Every row gives one point. Any point is a mix of the corners, with weights that add up to 1. It lies inside the corners' shape when no weight is negative. Is each point inside? If not, which corners have a negative weight?

Corners:
(1): [  3 -21 -57]
(2): [-95 -44  19]
(3): [ 17  37 -34]
(4): [57 45 63]
Points:
[ 20  21 -13] => inside
[ 11  -7 -31] => inside
[-59 -31 -48] => outside (4)
[-21 -27 -25] => outside (3)

Corners:
(1): [-65  66 -25   9  66  22]
(2): [-24 -31  -3 -13 -36  29]
(3): [ 72 -26  12  82  -3 -25]
(4): [-95  41 -31   6   9 -29]
(5): [-80 -19 -39  25  37   8]
(6): [ -4 -23  54  48   0  -2]
(7): [ 91 -13  48 -17   5 -36]
Points:
[ 71 -29  37   9  -9 -34] => outside (1)
[ 31  -3  25   2   9 -19] => inside
[ 23  -2  14  34   0 -14] => outside (5)
[ 51  -8  31  -6   6 -23] => inside
[ 42   9   2   9   7 -23] => outside (5, 6)
[-14   6  21 -10  -6   8] => outside (3, 5)
[32 -2 29 50 38 -6] => outside (2, 4)
[ 11 -14  13  -4  -6   0] => inside

Corners:
(1): [-28 -40 -31  15 -27 -30 -36  -5 -40  17 -42]
(2): [ 41 -23  32  27  37 -46 -16  15 -47   9  31]
(3): [ 22 -14   1 -30  40  58 -29  27 -74 -70 -31]
(4): [-12  60 -17 -50  45  -7  15 -57  16  18 -53]
(5): [ 33  13  -6 -22 -11  46 -34 -36  -1 -95  46]
(6): [ 29  48  29 -51  22 -34 -23  34 -42  18 -15]
(7): [-68  12  50 -14   6   1 -45 -50 -43  16  13]
(8): [ 25 -34 -13  52 -24 -17  47  58 -20  14   3]
(9): [ 16 -31 -53 -39  -2  43 -23  31  16  12  22]
(10): [ 11  59 -25  42 -12  52 -70 -44 -57 -66  50]
(11): [-53 -47 -22 -28  10  16  -3  29  27 -42  51]
(12): [-49  29  49  16 -24  54 -65   9  43 -43 -61]
Points:
[ -1  19   8 -25  11   8 -43  -5 -27 -22  -8] => outside (8)
[-14  -3 -17 -49  10  -7  -2 -13 -37   8  -5] => outside (2, 10, 12)
[-16 -11   0 -17  10   5 -19  10 -10 -13  19] => inside
[  3  -4   7 -18  21  30 -28   6 -47 -38 -10] => inside
[ 13 -10 -24 -15   5   9 -17  10 -21  -2  17] => outside (12)
[  4   1 -15   3   2  16 -31  -2 -24 -19  16] => inside

Corners:
(1): [  1   0  -4  19  22 -18   5  -7 -20 -26 -15  23 -20  41 -35 -12  34  -6]
(2): [-14  -2 -23  12  21 -23  42 -15 -13 -16  20  -4  -6  46  -8 -36 -18   1]
(3): [ -1 -16  21   5   3 -35  32 -12 -23 -12  -2 -18   2   3   1   0  14 -36]
(4): [  2 -21  39  24  -1  25   1  -3  33  -2  -1  28 -19  34  11  39 -63 -19]
(5): [-12   4  -3  23   1  38 -47   0 -32  36   3 -22  39  -8  45  24  33  32]
(6): [-25 -33  -7  17 -54 -23 -16 -10  14  -9  10  13 -25  13   3  18 -21  -2]
(7): [  9 -40 -14   0  -9  93 -17   0  32  19  30 -14  31 -29  21  25  38  -1]
(8): [ 12  22 -28   1 -21  51  10  -1  -8  31  11 -32  14 -16  12  57  28  30]
(9): [ -7   0  33 -38  15 -14  21 -40 -35 -24  29  18 -16  15 -25 -11  18  15]
(10): [-26 -38  -9  -2  36 -25  -7  -7 -17   2  21  11 -15  14 -42  20 -21 -28]
(11): [  1   0 -41 -30 -18  69  17   4  -7  37 -11  -7  95  -4  18  37  53  27]
(12): [-10  -3 -20  -9  21   2  -8 -20 -17 -19  -4  28 -26   9  32  30  -7 -35]
(13): [  3  39  -6  -5  20 -36 -29   5  -4 -32  21   5  12  24 -42  -9   1 -28]
(14): [  1  -6 -24  11   9 -15  18  36  -6 -24  -1  23   1 -17  -9   6  -2  19]
(15): [-61  29  14  -7   1   6  22   3 -20  -9  -9   0 -23  16 -17 -20  -9  -8]
(16): [ -1  -8 -16 -21  -7  48 -42 -18  32  18 -23 -42  30 -32  18  39  17  44]
(17): [-21  28  -6   7   7 -36  32 -18  27  37  -5  20  -8  12 -11 -11  20  14]
(18): [ 52 -20 -21 -22 -22  37 -14  27  -5  43 -12 -14   6   4  24  15  13  15]
(19): [ -1   9  -8  25   4 -19  12 -47 -25  -5  -8  33 -20  -3 -42 -33 -17  -5]
Points:
[  1   5   0 -13  -4  34 -11 -10  -2  27   2 -11  39 -10  -1  26  15   4] => outside (1, 2, 6, 12, 14)
[ -2 -12  -4   2  -7  23  -9  -3   5   8   4   4   5  -3   6  22   9   0] => outside (2)
[-14  -2  -4  -6   4   5  -7  -9 -10  -5   0   4  -4  10  -9  12  -4   7] => outside (3, 7, 17)
[-13   5   1   6   3   2   6  -6   2   9  -1   7  -2  11  -1   7   2   3] => inside
[ -8  -3 -14   6 -13  24  10   2  11  20 -10  -7   9   7  37  23  22  14] => outside (9, 10, 13, 19)
[ -6  -2 -10  -5   5  25   3  -5  -1  15  -1  -7  15  -7  10  16  12  14] => outside (1, 6, 13)
[-19  -7   8  -4   4  -4  14 -10 -12  -6  16  15  -5  12  -9  -8  -9 -14] => outside (1, 8, 16)
[-4 -1 -5  2 -1 11 -1 -9  0  6  3  2  7  2 -1 11 -2  3] => outside (1)
[ -6   1 -14  -3   3   4   4  -8  -8   5   0  -2   5   4  -4   2  16   7] => outside (4)
